Each point is reached from the start by the listed moves, each made 0, 1 or 2 times, or once backwards (-1), plus a little noise. Say if it took an odd or an even number of moves. Then give how often each move was made.

Moves:
(1): [  1 -14  -1   0]
(2): [20  5  8  3]
(3): [-12  -3   7  -2]
Start: [ 7  0 -1 12]
Points:
[60 13 10 20] => odd (0, 2, -1)
[-39 -12   5   2] => odd (0, -1, 2)
[27 19  9 14] => even (-1, 1, 0)

Moves:
(1): [ 7 -1 -3 -8 -8 -3  0  5 -7 -3]
(2): [ 1 11 -9  6  0 11  3 -4 -3  5]
(3): [ 1  8 10 14 -6 -1  3  0  5 -9]
(4): [ 0 -6  0  9 -6 -7 -1 -3 -8  6]
(5): [15  3 10  3 11  7 -6  4 -2  6]
(6): [ -4 -10   6  -3   1  10  10   6   0   1]
(7): [-5  5 -4 -3  5 -9 12 -1 -8  0]
(8): [-2 -1 -3  4 -1 -5 -7 16 -3 -2]
(9): [10 -6 -5  6  3 -1  4  5 10  1]
Start: [ 1 -6  4 -4 -4 12  6 14  6 -3]
Points:
[ 19  31   1  19 -31  28  20  14  -2 -16] => even (2, 2, 2, 0, 0, 0, 0, 0, 0)
[27 29 42 40 15 44 10 -4 19  1] => odd (-1, 1, 2, 0, 2, 0, 0, -1, 0)
[  9  -3  20 -30  31  -2   7  18 -27  12] => odd (0, -1, -1, 0, 2, 0, 2, 0, -1)
[-23  18  31  29  10  25  36  44 -13  -9] => even (-1, 1, 2, 0, 1, 2, 2, 2, -1)
[  0 -37  21  -5  15   3  19   0 -13  25] => odd (-1, -1, -1, 2, 1, 1, 1, -1, 0)
[  8 -28 -22   7 -39  11   3  56  -5  -5] => even (2, 1, 0, 1, -1, 1, -1, 2, 1)
[ 10 -31 -38 -14 -18  -6  60   7 -23  16] => odd (2, 1, -1, 2, -1, 1, 2, -1, 2)

Moves:
(1): [14  6  3  1  3 -1 -7 -4  5  2 -2  2 -5 -7 -2 -3 -5]
(2): [-3  9 -5 -2 -1 -4 -7  2  6 -1 -2  1 -1  1  1  1  9]
(3): [ 2 -2 10  3 -4 -4 -2  6  2  0  4  4  2  2  3  0  0]
(4): [  1  -3  -1  17  -1   5  -4  -3  -4   1  -5  -1  -2   8 -11  -6   5]
(5): [-6 -6  3 -4 11  0 -6  6  3  5 -9 -2 -8  4  1 -3 -3]
(6): [ 2  1  5  1 -2 20 -6  4 -2 -5 -2 -5 -1 -2 -5  4 -3]
(7): [  7  -1  -4   7   3   2   5  13   6  11  -7  13   3  -3   4 -10   1]
(8): [ 0 -1 -6  2  4 -6 -9  7 -4 -4 -3 -7  9 -1  2  5  2]
(9): [ 0 -8 -5 -2 -6 -2 -2  6 10  8  3 -4 -7  6 -3  5 -4]
(10): [-3  1  1 -5  1  5 -7 -3 -6 11 10 -1  0  1  0 -3 -1]
(11): [ 4  5  1  3  0  2  9  2 -3 -4 13 -3 -8 -3  7 -3  2]
(12): [-1 -6  0  4  3  4 -3 -2 -3 -2  1 11 -3 -2 -1  2 -2]
(13): [-1  0  0  1  5 -2  0 -2  7 -2  4 -2  7  4  0 -3  5]
(14): [ 5 -1 -4 -8  2 -1 -3  5 -2  3  4  5 -6 12  1 -5 -4]
Start: [-3 -5  1  3 -8  7 -2  4  6  1  6  3 11  1 -2  1 10]
Points:
[ 32  45   2  -4  -3 -40   1  17  19 -19  14   1   2 -30  36  -4  25] => even (2, 2, 1, -1, 0, -1, 0, 1, -1, -1, 2, -1, -1, 0)
[  3  -4   5  15   2  20 -60  45 -14  18  26 -19   1  46  -6 -18  20] => odd (0, 1, 2, 2, 1, 1, 0, 2, 0, 2, 1, -1, 0, 2)
[-11 -40  -9  30  37  -4 -13  49  11  36  12  44  11  34  15 -38  23] => even (-1, 0, 1, 1, 2, -1, 2, 1, 0, 1, 1, 2, 2, 1)
